Every row gives one point. The last column is the point's height on a tilted bowl or saddle (a function of degree 2), plus a little noise. Along how many of its main directions does it bend up, bend down or stay straight?
(in the rows, 128 means zero)

Points (15 x 4)
[[121 159 127 120]
 [ 93 137 103 173]
 [170  98 138 147]
 [104 149 131 144]
 [141 139 100 121]
 [158 145  40  98]
 [138 140 120 125]
 [129 102 145 119]
 [106 150 129 141]
 [177 170 140 141]
 [ 78 132 102 211]
 [153 158 139 124]
 [117 135 108 138]
 [144  83  82 108]
 [120  97 106 126]]
Directions: 1 up, 1 down, 1 straight

Points (26 x 5)
[[154 129 130 159 155]
 [113 136 143 158 131]
 [ 99 119 156 131 113]
 [148 130 122  95 141]
 [174 152 164 102 122]
 [ 96  95 146  78 163]
 [132 115 116 170 129]
 [ 93  90 145 121 118]
 [ 91 144 146 108 116]
 [115 142 187 140 118]
 [107 114 105 131 132]
 [136  81 122 112 134]
 [160  92 149 126 118]
 [107 132  82 160  95]
 [131 139 163  49 123]
 [145 127 181 114 121]
 [122 127  81 127 127]
 [161 149 117 115 133]
 [123 137 106 107 145]
 [ 89  84 106 103 174]
 [ 72 120 102  75 210]
 [123 154 108 145 125]
 [110 117 129  95 155]
 [138 161 150 191 201]
 [127 138 178 138 134]
 [109  82 135 163 101]]
Directions: 1 up, 3 down, 0 straight

Points (43 x 7)
[[215 118  92 120 108 152 140]
 [118 149 134 123 131 165 121]
 [ 99 117 112  88 160 182 189]
 [126 143 124  77 134 127 142]
 [129 113 121 118  96  85 101]
 [109 153 108 136  98  87  99]
 [120 101 108 107 128 105 102]
 [141 132 100 150 107 130 120]
 [ 92 146 108 176 136 109 133]
 [129 129 137 152 109 108 125]
 [ 46 145 113 121 126 141 134]
 [132 121 104 118 203 100  58]
 [140 144 105 139 100 143 108]
 [112 128 146 145  96  68 131]
 [132 153 143 152 144  89 121]
 [123  81 159  82 161 113 121]
 [109 162 126 142 131  90 110]
 [147 126 132 135  92  53 142]
 [155 119 108 110  84  85 105]
 [107 160 121 108  83 158  80]
 [178  99 113 135 110 144 112]
 [154 133 174 161 116 143 166]
 [127 139 141 160 167 109 102]
 [126 139 166  79  82 137 154]
 [162 128 140 137  57 165  86]
 [108 189  83 130 125 116 112]
 [ 83  82 164 130 144 137 134]
 [137 175 103 104 115 114 106]
 [ 84 138 112 153 171 122 107]
 [123 159 147 138 102 144 105]
 [145 136 141 136  96 114 119]
 [141  80 113 170 138 119  88]
 [141 130  80 162 152 110 154]
 [156 136 145 129  93  71 147]
 [169 126  91 127 137 102 136]
 [201  92 138 151 177 145  73]
 [ 85 119 135 115 136  74 111]
 [112 150 114 121 160 108 106]
 [108 133  74 134 140 161 161]
 [110 118  75 149 127 159 145]
 [111 141 135 133 152 110 104]
 [138  98 126  99 122 142 121]
 [135 153 132 167 196 123  75]]
Directions: 3 up, 2 down, 1 straight
